Each row of a before or after table is a point. One or more steps were done to the points. Then noise was added and the rows were shuffled. The steps act on how far a point lies along the listed directions, d1 being the first. What was done? A step turns or swaps two directions, mirrors them in a line or flattens them onto one, adds a multiple of one to another, or multiplies one. Angles are multiples of 10 degrees, from the lower direction toward the higher: turns from -170 to 170, lines from 10 to 170 but not 90. Use the fewest steps. Two steps may share a direction if one is a turn and the other turns, adds or multiplies; they go together, in the order done. Otherwise the lowest direction goes first.
In the rows, 128 means zero.

Directions:
(1): [139 192 137]
(2): [190 115 146]
(3): [147 133  65]
Before (14 x 3):
[[136 163 102]
 [114 103 150]
 [ 86 132 158]
 [199 176  63]
 [134  86 184]
 [107 116 125]
 [126 150 179]
 [177 107 100]
 [ 91 199  68]
 [211 174  95]
 [104 114 173]
 [112 125 117]
 [160 158 139]
 [ 78 183 136]]
After:
[[138  81 107]
 [170 164 154]
 [113 140 130]
 [214 167  95]
 [ 94 191  54]
 [114 105 150]
 [138 155  98]
 [ 89  96 119]
 [165 123 104]
 [ 82 116  68]
 [108  83 136]
 [199 201  87]
 [110 131 138]
 [134  71 174]]
Steps: mirror d1 and d3 in the line at 50 degrees

Directions:
(1): [100 141 163 100 119 203]
(2): [ 56 144 152 110 138  81]
(3): [ 83  91 112 193 106 147]
(4): [119 202  87 142  94 132]
(5): [125 156 128 164 207 145]
(6): [104 104  58  85 152 143]
Before (12 x 6):
[[134 130 124 117 172 106]
 [137 105  61 188  54 138]
 [133  71 171 108  90  81]
 [143  60  85 103 163 208]
 [139 145 153  85  61 137]
 [ 39 135  64 122 142 180]
 [158 121  70 147  53  93]
 [158 131  88 132 128 167]
 [136 142  79 185 143 115]
 [ 94 107 183 125 161 152]
 [169 135 114 177 136 138]
 [152  71 150  84 101  97]]
After, 12 rows:
[[106 127 171 115 120  84]
 [136 133 127 217 153 150]
 [126 120 194  93 109 117]
 [115 105 208 109 209 124]
 [ 14 101 103  99 138 156]
 [ 83 139 144  92 140 115]
 [107 156 117 195 151 161]
 [132 165 202 132 196 139]
 [152 163  92 145 187 113]
 [123 142 131 125  85 146]
 [128  66 110  39 145 177]
 [127  78  78 153  99 122]]
Steps: mirror d1 and d6 in the line at 60 degrees; turn d2 and d5 by -170 degrees; mirror d3 and d4 in the line at 140 degrees

Directions:
(1): [169 130 177 127  82  84  82 158 170]
(2): [132 100  62  78 128  90 116 186 108]
(3): [151 155 172  82 185 100 107 110  75]
(4): [ 84  95 128 192 165  75  89 124 121]
Before:
[[120 139  74 109 138 138 137 127  66]
 [114 171 182 134 164 125 104  96 119]
 [132 107  69 104 115 158 189 142 139]
 [107 112  48  82 118 172 194 161 119]
 [154 150 156  95 155 136 130 121  95]
 [ 95 109  79 163 153 149 164 118 101]
 [154 144 174  92 150  86  54 114 117]
 [ 71 115 140 149 172  88 121  92  89]
 [ 57 124 135 212 147 171 172  57 138]
 [159 152 121  63 158 169 150 118  80]]
After (10 x 9):
[[127 150  91  93  80 246 234 123 153]
 [ 86 112 110 114 153  94 131 119  90]
 [124 144 104 126 131 195 192 103 107]
 [146 139 111 112  96 203 212 106 158]
 [122  94 107 114 142  49  34 158 127]
 [114 170 173 111 182 168 175  47  82]
 [153 129 106  81 137 125 133 156 100]
 [168 138  71  35 115 192 171 149 101]
 [134 146  60 101  93 184 170 130  97]
 [117 151 134  89 169  88  90 139  97]]
Steps: add 1 times d1 to d4; turn d2 and d3 by -70 degrees

Directions:
(1): [ 87 114 157 142 101  92  92 164 168 142  73 190 184 157]
(2): [138 128 199  71 143 178 181 154 174 131 119 125 156  77]
(3): [211  67 131 137 127 115 106 185 104 153 119  76 167 137]
(4): [142 144 152  96 154 139  59  99  71  54 101 142 164  99]
(5): [159 132  74  55 164  93 125  89 157 164 162 160 177 143]
Before, 9 rows:
[[118 171  98  70 148 155 171  75 139 153 179 135 162  84]
 [102 152 214 108 137 225 166 150 117  81 117 108  87  66]
 [156 151 111 122 154 137  88 116  85 106 136 139 115 107]
 [188 101 182 140 101 149 155 199 133 138  99  73 160 111]
 [ 75 159 183 143 142 185 139 115  95  59 110 125  59  70]
 [120 107 242 128 125 171 134 218 158  99  49 128 154  73]
 [ 41 175 144 158 117 123 160 113 166 129 101 154 112 124]
 [100 173 131  91 133 170 139  75 130  99 157 182 106  90]
 [127 113 245 123 124 189 184 199 149 131  82 142 135  58]]
After:
[[119 113 187 172 129 179 148 170  94  92 104  80  62  83]
 [137 119 207 123 128 216 180 189 129 119 125  79  91  81]
 [151 109 235  95 140 181 165 188 142 126  84 151 163  58]
 [ 80 141 176 186 108 134 126 155 119 106  72 112 124 115]
 [109 157 118 122 120 169 197 114 141 164 173 107 128  90]
 [151 147 106 131 147 133 108 123 100 124 143 136 105 114]
 [178 131 145  86 127 134 157 148 161 149 124 117 181 116]
 [142 116 232  81 153 160  98 188 141  77  50 149 196  66]
 [120 138 159 148 105 182 146 131 115 108 140 138  87  92]]
Steps: add 1 times d1 to d4; turn d3 and d5 by 50 degrees; multiply d3 by 0.4

Directions:
(1): [153 162 137 101 188 152 107  84 142 158 143 171  85 129 133  31  79 151
 117 175]
(2): [ 63 204 135 161 107 155  60 171 172  96  73 151 138 100 128 112 101 132
 162 103]
Before, 12 rows:
[[157 111 145 104 120 127 145 107 104 150 151 116 133 125 146 124 130 142
  126 146]
 [146 123 104 113 151 121 161 115 123 140 144 141 111 148 121 131 109 128
  124 140]
 [117 107 130 128 126 116 120 135 109 120 130 137 140 135 133 151 123 132
  132 127]
 [138 113 117 108 134  99 157 121 105 139 135 109 139 141 149 148 149 113
  125 131]
 [ 44 232 144 152 108 155  12 180 185  83  55 179 145  97 132  80  89 136
  151 101]
 [139 116 133 117 134 117 145 114 113 152 128 109 132 140 104 139 144 151
  124 122]
 [ 83 122 133 179  61 121 131 188 122  84  97  93 186 137 139 220 180 114
  143  76]
 [123 111 129 130 128 124 136 124 125 135 142 118 117 132 139 150 139 124
  146 138]
 [125  88 122 141 113 136 138 145 100 110 146 103 146 142 127 179 169 111
  133 108]
 [138 134 136 127 137 120 134 119 119 141 122 139 129 131 134 107 115 135
  127 137]
 [106 177 138 138 132 144  73 148 170 106  96 147 122 100 123  85  90 141
  142 113]
 [142 117 129 105 128 111 140 120 129 132 141 119 139 144 131 120 137 130
  107 137]]
After, 12 rows:
[[131 119 132 124 122 117 140 123 116 146 122 103 137 137 105 150 149 150
  130 115]
 [101 114 125 151 107 146 114 161 116 100 126 111 151 131 127 176 160 114
  143 100]
 [113 113 132 133 124 120 114 140 114 116 124 141 142 130 132 148 121 132
  136 123]
 [118 116 128 135 120 128 133 131 128 131 134 115 120 128 140 154 140 120
  150 135]
 [120 120 117 118 119 103 147 135 112 129 123 106 148 138 149 163 152 107
  133 119]
 [144 115 103 116 142 116 167 122 120 135 145 130 119 148 122 152 120 125
  124 130]
 [137 114 128 110 123 109 140 126 128 125 136 115 146 140 130 132 143 124
  108 129]
 [150 105 144 112 106 122 148 118 101 143 146 110 144 123 146 145 139 139
  128 135]
 [143 124 134 125 139 117 142 116 113 140 128 136 130 134 134 114 122 131
  125 136]
 [136 164 135 120 159 143  86 118 160 127 118 153 102 111 125  55  80 147
  126 140]
 [ 89 225 150 115 165 164  25 126 176 123  90 205 104 113 138   7  62 152
  124 151]
 [ 56 180 141 187  76 148  81 192 155  79  72 125 172 121 142 171 141 127
  160  83]]
Steps: turn d1 and d2 by -40 degrees

Directions:
(1): [143 125 113  93  62 145  77 122 195  81 163 143  49  83  75 144  60 119
 112 132  51 162 101 112 117 131  88 131 173 125 107 106]
(2): [171 125 153 168 149 138 109 167 173  86 137  82 140 119  67  88 167 141
 167 139 171 167 188  79 139 109 157 119 138 103 151  15]
(3): [100 174  95 127 202  92  92 168 171 150 153 127 178 182 104 144 118 102
  83 107  48 124 132 109 145 125 114 102  69 211 122  89]
(4): [119 115  98  58  99 103 134 151 147 118 187  65  80 137 134 123 207  95
  88 158 156  50 185 178 135 170 135 146 160 165 105 116]
(5): [ 69 177 121 112 158 166 127 152 136 112  36  66 118  97 101 160 137 124
 143 143 122 148 142 163  99 179 116  18 169 125 158 157]
Before:
[[116 133 135 119 141 127 129 150 148 110  93  83 113 119  93 120 164 134
  151 136 154 128 163 149 134 154 140  82 151 120 153 101]
 [108 141 128 121 176 144 126 177 149 120 143  34 169 128  87 120 230 114
  148 170 197 103 205 145 119 160 157  60 126 167 159  71]
 [ 65 149  92  72 130 103 148 138  81 163 125 111 127 172 162 157 161  97
   69 133 114  49 130 208 123 168 120 121 122 198 110 203]
 [128 121 156 115 140 143 127 169 158  96 106  68 129 101  93 110 161 142
  166 154 145 148 161 130 132 163 128  77 160 114 151 102]
 [144 117 170 155 122 131 135 130 119 121 149 114 123 122  99  78 176 140
  142 147 173 117 155  98 113 102 139 163 138  97 143  99]
 [102 134  98 112 126 143  93 111 152 123 122 109  93 112 100 163  78 103
  109 121  65 128 105 139 119 135  95  97 131 174 104 148]
 [ 95 148 125 118 164  95 137 147  75 166 114 161 159 163 170 138 133 118
   96 120  94  92 110 141 129 143 146 104  77 161 116 169]
 [118 119 146 137 136 147 159 162 139 110 105  64 115 102 107 117 177 136
  158 142 180 125 191 116 127 142 157  74 157 100 132  77]
 [117 129 115 109 173 100 165 148 129 151 158 102 147 166 147 145 162 115
  113 118 140  84 148 121 159 125 165 142 103 165 137 108]
 [183 100 173 140  59 167 198 103  89  99  93 117  80  87 150  82 179 169
  200 144 249 144 144 149 113 128 160 150 181  15 151 162]
 [134 158 125 136 171 147 140 168 121 102  80  77 155 128 118 115 174 125
  160 157 181 154 192  99 135 150 154  67 144 128 172  90]]
After:
[[ 90 165 113  96 138 113 101 156 126 132 111 153 114 129 124 156  94 111
   89 125  41 123 102 136 116 156 119  74 113 162 114 153]
 [179 127 118 109  87 146  97 147 175  66 158 121  80  99  85 110 109 121
  140 155 123 171 161  70 135 131 126 127 172 120 138  61]
 [136 100 111 145 144 104 119 101 115 158 173 144 145 162 142 130 110 109
  106 108 110  96 112 117 146  96 125 175  76 180  96 132]
 [120 135 164 139 120 149 134 135 124 108 112  91 105 102  86  94 177 136
  146 156 170 122 158 119  99 127 129 120 164  93 151 118]
 [175  80 153 110  90 122 116 147 168  91 184 114 103 107  99  93 141 142
  150 148 134 133 143 106 151 132 125 161 152 112 120  80]
 [175 105 161 113  28 180 182  94 108  83  94 124  41  64 135 101 145 164
  188 146 209 152 125 160 101 141 135 140 204  14 143 182]
 [ 77 142  72  31  85  97 110 145 138 131 179 106  68 155 127 163 144  79
   41 142  69  45 134 204 123 176  98 138 151 218  85 169]
 [152  90 139 113  71 139 135 146 171  88 173  93  63  86  95 109 144 132
  138 143 150 123 173 103 132 128 140 131 174  98 104  59]
 [160  99 130 106  86 110 111 134 170  98 167 121  79 118  91 106 138 130
  131 132 132 120 151 130 146 130 133 155 152 123 124  79]
 [ 95 149 100  75 150 124 140 164 171 116 140  64  95 129 107 167 148 105
  109 134 107  98 157 139 141 160 142  91 152 167 140 103]
 [150 107 108  69  75 141  78 165 219  70 237  56  68  91  46 119 181 100
  116 181 139 105 191 131 121 155 122 118 172 167 117  33]]
Steps: turn d1 and d5 by -130 degrees; turn d2 and d3 by -10 degrees; multiply d4 by 1.6
